Each row is a point. To make a cloud, some directions were put in groups of two or more. Within a group, all points are equally far from the middle, so they leave a hole (a ring in 2 directions, a hollow ball in 3). The other directions are filled evenly. Then the cloud was stretched, turned, moved and blurred a little. How many holes are there, and how many directions does each take, smallest first?

Cloud:
[[ -2  32]
 [-28  30]
 [-32  19]
 [ 22   0]
 [ 34 -37]
 [-33  20]
 [-32  -2]
 [  7  18]
 [-37 -24]
 [-20 -35]
 [ 44 -12]
 [-33 -16]
 [-35 -36]
 [ 25   4]]
Holes: 0

Cloud, 20 rows:
[[ 26  26 -38]
 [  7  19 -40]
 [-17 -47  -3]
 [ 11  53  12]
 [-11 -31   2]
 [-29  17 -52]
 [ 21  44  14]
 [-22  36   2]
 [  6  13  14]
 [ 20  18 -19]
 [ -1   1   1]
 [  0  31   2]
 [ 15  62 -24]
 [-12 -21 -56]
 [ 24  15  45]
 [  8  17  12]
 [ 24  42 -37]
 [ -4 -16 -37]
 [  0  37  26]
 [ -2  30  27]]
Holes: 0

Cloud (47 x 6):
[[ 10   5  -3 -35  29   6]
 [-18 -60 -18  10  -1 -20]
 [-31  -4  19  30 -33  -6]
 [ 16  -2  -6  -9 -26 -20]
 [ 40 -19 -26 -13 -23  32]
 [-10 -87 -43  -8 -12   1]
 [ 15  25  29  20  33  -6]
 [  5 -16 -29   3  36  29]
 [-13   1 -16 -26   9 -15]
 [  1 -38   8  40  26   6]
 [-37 -39  21  32  44  21]
 [ 19  -8 -28   5 -16  33]
 [ -8   0 -28  49 -22 -15]
 [ 34  -4  25 -34   7  27]
 [ 32   1  -7 -20  28  10]
 [-39 -16   5  18  20 -36]
 [ 11  51  30 -24  11  28]
 [-42 -17 -11 -11  -7  11]
 [ 10  37   5  14  -2 -27]
 [-27 -74 -11 -12   4  36]
 [-42 -42 -30 -17  35  37]
 [-23 -19  17   5  39  -6]
 [ 19 -18 -50  30  -9   7]
 [-17   2 -18  -4   1   7]
 [ 18  -2 -34 -19   1  30]
 [-68  -3  18  27  17 -24]
 [-71 -65 -33  12  35  24]
 [ 23 -37 -24 -52  11  -1]
 [-17  32  31  29  42  26]
 [  1 -20 -50  48 -37 -22]
 [-32 -34  47  12 -11  20]
 [ 68  28   7 -61  11   3]
 [-29  -6 -25 -14  55   5]
 [ -8 -24  14  56   7 -24]
 [-18   2 -22  -8  -6  17]
 [ -8  -5 -42 -13   7 -32]
 [  6 -19  21  32 -26 -15]
 [ -4   0  11  31  22 -16]
 [ 21 -37  -9 -72  11  -5]
 [ 11 -46 -22 -50   5   6]
 [ 26 -10  16  12  -2  35]
 [ 26 -11  35  -9  -5  -2]
 [-25 -10 -11  20  14  18]
 [ 40  17   1 -27 -36 -21]
 [-20 -54 -35 -17  33   9]
 [ 16  25  28 -11 -23  38]
 [ 31   5  -1  11 -54  15]]
Holes: 0

Cloud (77 x 8):
[[ 21  -8  26  55  -3  20  39  -3]
 [ 14  13 -44  -6   5 -12 -39 -24]
 [-23  23 -32  38  65 -17   3  13]
 [ 33 -12  27  10  20 -41  29 -13]
 [ -6 -51  25 -32  21   4  41   3]
 [-36 -64  11   0  53 -33   0  12]
 [-18  28  15 -20 -14 -21 -15  27]
 [-16 -41  -6  -4  47   8  43 -24]
 [ 20  -1 -73  12   2  25   3 -21]
 [  1  12   7   3  11  40 -27  18]
 [  2  -4  20 -20 -23  -7  25  51]
 [  8  -9 -16  34  16 -38 -38 -25]
 [ -1 -54 -31 -12  11  22   2  13]
 [ 82   1  18 -11  12  17  27 -22]
 [-24 -15   1  57  22  20  52   2]
 [ 42   9 -46  18  33 -16 -40  -1]
 [  7  21 -22  33 -11  36  -4  13]
 [ 59  16 -59  42   5   0  55 -35]
 [-20 -33 -23  16  41 -16 -39 -35]
 [ 43  -7  41  43 -34  10  37   4]
 [  1 -10  31  12 -41   0  31   9]
 [-23  29  17  36  -8 -25 -14 -10]
 [ 31  16  -1 -16  22 -29 -17 -22]
 [ 12   8  -7 -13  32   2  13 -28]
 [ 47  20  63 -32  -9   9  33  18]
 [-22  19  -4  37 -25   4  65  -3]
 [  0  46 -15  10   9  31  -2  18]
 [ 12  30  47  14  15  -2  29  40]
 [ 40 -16  11  42  -6 -29  23  29]
 [-25   1  11 -17  25  33 -18   2]
 [ 45   7 -39  51   4 -25  42   5]
 [ 71   3  27  22  36 -10 -28  -6]
 [ 12  -7 -38  -5  19 -25 -39  -8]
 [  7  46 -29  65  17   4 -13 -18]
 [ -8 -44 -23 -12  22  12 -55 -14]
 [ 42 -18 -33   6  44 -11 -28  35]
 [ 12   5 -12  32  11 -45 -32  46]
 [ 64 -18   4 -16  23  24 -33  -4]
 [ -5 -19   0  58  37  25  13   1]
 [ 42 -26 -21  16  49   8 -15  15]
 [ 33 -23 -42   1   8 -18   3   9]
 [-31 -10  -4 -13  -8   6 -46   6]
 [ 31  -6 -21  50   3 -22  64 -38]
 [  4   4  13  27   5  -5 -57  41]
 [ 32  -3  35 -35 -26 -20 -27  -2]
 [-30  12   7 -31  -1 -15  32  32]
 [-21 -33  36 -24 -14  -2 -36  27]
 [-30  12  45   2   8   0  13  21]
 [ 19   4  12 -24 -29  -9 -38  13]
 [ 56 -19   8 -18 -16  20 -50  -4]
 [ 33  40 -19  61 -12  11  36   4]
 [-38  -3  19  33  50  -6  11  22]
 [ 16 -35 -30  -5  -4  -8  11  -6]
 [-12  20 -34 -19  43 -15  -5  -4]
 [ 44 -42 -19  25  34   3  -3  15]
 [-13  14 -44  37  19 -54  -6 -16]
 [  4   7  14  16 -43 -10 -28   8]
 [-37  41   9  10  -2  -8  24   8]
 [ 23 -14 -27 -21  -2  -5 -34  12]
 [ 10 -44   7 -12 -28  14  -9  -6]
 [ 28  -8  53  22   0  37   8  18]
 [ -2  30  26  40  11   3  10  -6]
 [ 11  55   1  49  -1  11  29 -12]
 [ 13   3  34 -42  -2 -17  18  11]
 [ -3   8  -6  16 -28  10  47  26]
 [ 18 -26   4  51  19  -3 -60 -14]
 [ 34 -42  43  -5  40  -9  30  -9]
 [-36  32   7  33 -11 -12  41  -5]
 [ 34  31  -4  13 -20  15 -14  40]
 [ 41  16  -9  54 -27 -27   1  14]
 [ 38   7 -49   8  41  18   9  -4]
 [  1  -2 -39  14  28 -30 -34 -27]
 [ -6  10 -18   3  14  49  -2  14]
 [-36  18   2  39  26   5  52  22]
 [ 48  15  30 -31   7   7  41   0]
 [ 40 -12 -15   3  -9 -39  18 -20]
 [ 30 -10   3  -8  -9  39 -30  16]]
Holes: 2 (2, 3)

Cloud:
[[ 48   9 -42  21 -16   4  31  27  47]
 [-21  16  13 -17  19  -3  15  32 -17]
 [  3  33 -46   3  -7 -26  -5 -13 -28]
 [ -5 -57   5  62 -50  46  18  13 -19]
 [-20   0   0  13 -19  63  25  29   5]
 [ 34 -35  -3  -3 -20  26  19  -7   4]
 [-50 -19   5  36  -7 -14   5  11  -5]
 [ 15 -18 -40  -6 -28  37  -4  22  -6]
 [-29  -3  -7  47   3   9 -28  19  39]
 [ 12 -27 -52 -26 -16  28 -24  -1 -26]
 [ 31 -14 -42 -35 -10  17   3   1 -13]
 [  9 -12 -18 -71 -13  -4   9  56  11]
 [-46  12  -4  34   0 -10  20  -1  16]
 [-18 -14  -7  15 -46  39   0 -39  24]
 [ 24   3 -16  18 -44  32  35  21   8]
 [  1  47  16   4  23  28   9  22  32]
 [ 23  -5 -42  -8 -58  28 -14  37  51]
 [ 11   7  22 -48 -48   7   7  38  17]
 [ 17  24 -15   3  10  39  26  31  27]
 [-36 -47 -22 -35   6   0   0  18  41]
 [-23 -24   6   3 -32  53   7 -12 -26]
 [-25  23 -43  13 -64  15  -6   7  16]
 [  3 -34 -38   5  26 -20  17  14  68]
 [ -9  -6 -22  29 -34  -9  61  17  17]
 [ 12   3  -6 -21 -46   0 -45  44  34]
 [ 50 -11  -6 -11  -7   0  19   2 -50]
 [ 32  20 -30   9  16  24  31  23  27]
 [ 64 -29 -21 -70   8  39 -11  12  24]
 [-48  11 -21 -12   4  42  22 -13  37]
 [ -3  -9 -27   0  41 -15  -1   9  19]
 [-10 -11  21  -2  -5 -14  -1 -32  -5]
 [-13 -54   3 -21 -45  25 -11  -2  14]
 [ 27 -18  -9  -6 -40  -2 -40  33  43]
 [ 17 -15 -35  -7  -6  -2  59   3  -3]
 [  6  19 -15 -11 -25  49  14  29 -15]
 [ 16 -26 -15 -24 -37  -7  54   1  12]
 [-14  -6 -46  47 -24 -31 -11   4  10]
 [ 22 -36   2 -39 -28  -5  -9  28 -39]
 [-31  29 -19  -2 -18  -9 -24  20  42]
 [ -7  11 -31  59   0  25  10 -37  -9]
 [  4   0 -11  16  32  26   2  18  15]
 [ 54 -30  -3 -15 -24  12  26  20  -3]
 [ 15 -56   4 -42 -17 -13  13  14  13]
 [-21  16 -24  26 -20 -19  24  12 -35]
 [ 17  -3 -48  23   8 -44 -13   7   3]
 [ 26  26 -24 -36  45  21  21  18  25]
 [  8 -34  35  24  -9  35  37   0   9]
 [-32 -25 -17  18   2  47 -28  17  52]
 [ -7 -13  11 -13 -68  14  14  17  35]
 [ 45 -26  19  -3  -2  11   0   5  26]
 [ -7 -10 -19  25 -30 -34  39  -4 -11]
 [ -5  10   1  29  28  25 -10  -1 -18]
 [ 29   5 -53   5   7 -23 -14  21 -12]
 [ 48 -31  -1  24 -16   0   7 -12  52]
 [-33   3   6   2   1  51  -4  17  11]
 [ 15 -33 -35 -16 -11  51   3  15   8]
 [-30   0  12  34  23  10  49 -13  -4]
 [ 15 -27  13   5 -59   8  21  32  -6]
 [-19   0  42  22 -30   0  -8  11 -17]
 [ 18 -52 -13   3 -15  -4 -35  -2  44]
 [ 34  18 -53 -22  11  14  27 -30  28]
 [ -2 -27 -22 -13  37  36  21 -21  52]
 [  8   9 -27 -41 -57  17  -4  28  36]
 [-42 -15 -37  17   5  39  -6  -4  50]
 [ 13  11 -18   0  -7  -3   5  64  50]
 [ -3 -16 -37  35 -14  54 -16  10  24]
 [-72 -13   2  38 -21  55  -4  -2 -16]
 [-64   6 -33  22 -52  54  26  -7   8]
 [-27 -23 -22  21 -70  67   5  13  20]
 [ 25 -54 -50   1 -30  -3 -12 -23  41]
 [ -5  -3  12  30  -5  46  -4   8 -30]
 [ -7  -5 -32 -26 -37   7  16  28 -11]
 [ 24  13  45   0   0  36  15  25  31]
 [ 19  -5  13  -9  16  17 -45   8  15]
 [  3  20   7  19  28  23  -6 -20   7]
 [-70  17 -53  45 -43  14 -11  -3  22]
 [-23 -12  12  17 -27  20 -53  12  27]
 [ 29  17 -31 -13  -9  54 -16  18  23]
 [-17  -9   1   5 -43  31 -51 -11  19]
 [ 54 -29  -9  -7  26  31  24 -18  38]
 [ 15   9 -19  -3  59  -2  -5   6  11]
 [-54   5 -36  13 -42  34   3  37  35]
 [ -2  10  23 -14 -20 -26  -5 -13 -39]
 [ -3 -42 -17 -16  -6 -22 -19   5  36]
 [-24  -8  14  -3 -24  37 -57   6  -8]
 [ -1  -5   3   7 -28  59 -31  21 -27]
 [-52  26 -33  55 -50 -10   2   2  -8]
 [ 17 -44 -11 -13 -58  37  23  28  15]]
Holes: 1 (3)

Cloud, 97 rows:
[[  2   5 -30  38  10  27 -10  28   0]
 [ 20 -18 -23 -38   3 -12  48 -11 -48]
 [ 25  49 -55 -11   0   8  -5 -37   6]
 [-48  26 -19   1  26  -9  -3 -12 -15]
 [ 21   7 -33  11 -32  21  14  25 -33]
 [ 27 -47 -41   4 -21  -4  26  13 -33]
 [-10 -30 -39   2 -32  38  -1  41  10]
 [ 11 -21 -17  14 -29  41  17  54  57]
 [ 23 -18 -56  -4 -35   7  26 -25  20]
 [ 16  26 -12  -6   5  -1 -37 -28 -22]
 [ 30   4 -39   0  19  24 -11 -13  17]
 [ -1 -14 -32  25 -20 -20   6 -33 -25]
 [ -4 -45  10  66 -36  26  25  27  33]
 [-42 -16  31  18 -46   0   1  31   9]
 [ 20 -19  15  49   5  15  51  -9  12]
 [ -6   5 -17  -2 -15  27  24  68  35]
 [-24 -15  -6  -1  23 -12  35  81  12]
 [-60 -42  -6  44  -4 -21  -4   0  -6]
 [-13 -47 -12  38  10  22 -28  19  37]
 [ 27 -38 -26 -14 -25  13  53  31  11]
 [-11 -74 -31   4 -15   0  57  60   0]
 [-25  25  17  16 -26  40 -35 -34  28]
 [-22 -48 -13  39 -21  28   7  36  -9]
 [-42 -27 -22   9   9 -34 -27  28  11]
 [ 17 -21  -7  11 -33   9  -2  21 -35]
 [-43  12 -25  34  -8 -19  17 -18   7]
 [  7 -64 -39 -11 -33  35  37  22 -35]
 [ 13  52 -21  15 -18  -9  11  -5  24]
 [ 62 -14  33  36   6  15  32  -3   3]
 [ 27   3 -54 -46  -6 -15  43  27 -20]
 [-24 -37 -12 -14   8 -24   1  34 -21]
 [-16  13  -6  16  22  -1  -5 -26 -11]
 [-50   8 -22  -6 -16   4 -31 -49 -36]
 [  1 -12  -4   2  22   3   9  23 -34]
 [ -8   8 -19  -9 -26 -17 -30 -31  -9]
 [-38 -25 -32  36   0  23  15 -17 -18]
 [ 14  31 -77  29  14  -4  12 -31 -12]
 [  2 -36 -41  -1  -2 -48   0  14 -37]
 [ 19  46 -16   0  29   2   4  60  15]
 [ 12  10 -10  -7 -20  22  33   7 -40]
 [ 32 -15 -13  59   8 -11 -20  -6  26]
 [ 31 -44 -48  37 -57  26  26 -15 -14]
 [-23  23  20 -20   4  15  17  58   7]
 [  0 -28 -52  40   1 -23   9 -60 -30]
 [-31 -18  23  46  -3  -5  17  40  28]
 [ 27  15 -12  20 -13  29 -13  12 -37]
 [-11 -41  -4  30 -14 -25 -20 -42  -7]
 [  0 -12  -4  42 -18  34  36  13  34]
 [-45 -24  14  35  11  -6 -26  -7 -57]
 [-15 -51  53  -7 -33  16  30  48  -5]
 [ 57 -18 -15  25   8  22   4  37  -4]
 [ -8  -5  13  -2 -12  20 -20  26  27]
 [ 12   3  21  36 -12  25   5   8  43]
 [-24  22  -2  14   7   1 -36 -37   4]
 [ 38  55  13 -11  13  29  11  -7 -27]
 [ 15   7  32  18  25  16   2   1 -15]
 [  1   1 -56  17   2  20  15  -9 -38]
 [ 14 -30   4  35   5  38  17  36  34]
 [ 11  14  14 -28   4  22 -44 -10 -15]
 [  5   4 -28  69   4   5  27  15  40]
 [ 28   8 -42 -20 -13  54 -13  18   9]
 [-21  56 -21 -30  -7 -35  15 -17 -15]
 [ -6 -43 -33  18 -37   3 -22   0  32]
 [  6   4 -42   9  13 -11  21 -40 -10]
 [-13   1 -24   0 -17  14  17 -41 -25]
 [-10   0  20  27   6   6  -6  24  -6]
 [-27 -29  53  17  20  -5   7  70   6]
 [ -3   8  30  -7 -33  -5  19 -49 -44]
 [-14 -24 -39 -17  20 -12   9 -10 -35]
 [ 24   7 -29  21  -6  12  37 -36 -34]
 [-43 -26  -8  31 -11   2   2   4 -46]
 [ 11 -37  17  -4 -31  15 -28  32 -41]
 [ 12 -14   8  24 -12  27   7  19  49]
 [  1 -12  -2   7 -38   9  40  14   2]
 [-54   6 -14 -59  22 -24   2   6  -5]
 [-21  -1  42   4  -5  26   2  25  33]
 [  5   6  26  67 -31  33 -15  22  21]
 [-37 -50 -37  32  -9  -5  -1  29  35]
 [ 35 -23  -3  40  14   5  34  14 -30]
 [ 11  55 -25  -5  12   9  24 -15   3]
 [-27 -46 -47   6   7 -15  -3  38 -15]
 [-30  14 -42 -22  -4 -21  40  65   3]
 [ 34   8 -37  -3   5  -1 -32  21  28]
 [ 10 -51  21  33  -5   8  24  -1   5]
 [ 34  37  27  16   6  26  33   6 -29]
 [-14   3 -60 -47   9   3 -18 -15 -22]
 [ 30  10 -41  43 -12  28   3  -3 -23]
 [-14  19 -25 -12 -17  17  12  13 -29]
 [-32 -76 -15   9 -17  18  17  46 -37]
 [  7 -10 -61  61  -9   5  16 -39  -7]
 [-16 -58 -14  -1 -33 -24   3 -20 -25]
 [ 10 -59  12  26 -31  50 -22  42  31]
 [-21   7 -33 -29  -8  15  21 -22   8]
 [-46  10  20  28 -49   4 -36  -2  22]
 [  5  -2  29 -22 -21 -22  31 -37 -48]
 [  6 -39 -53   6 -28 -13  -9  25  37]
 [  3  21  27  16   2  29 -24 -35  13]]
Holes: 0
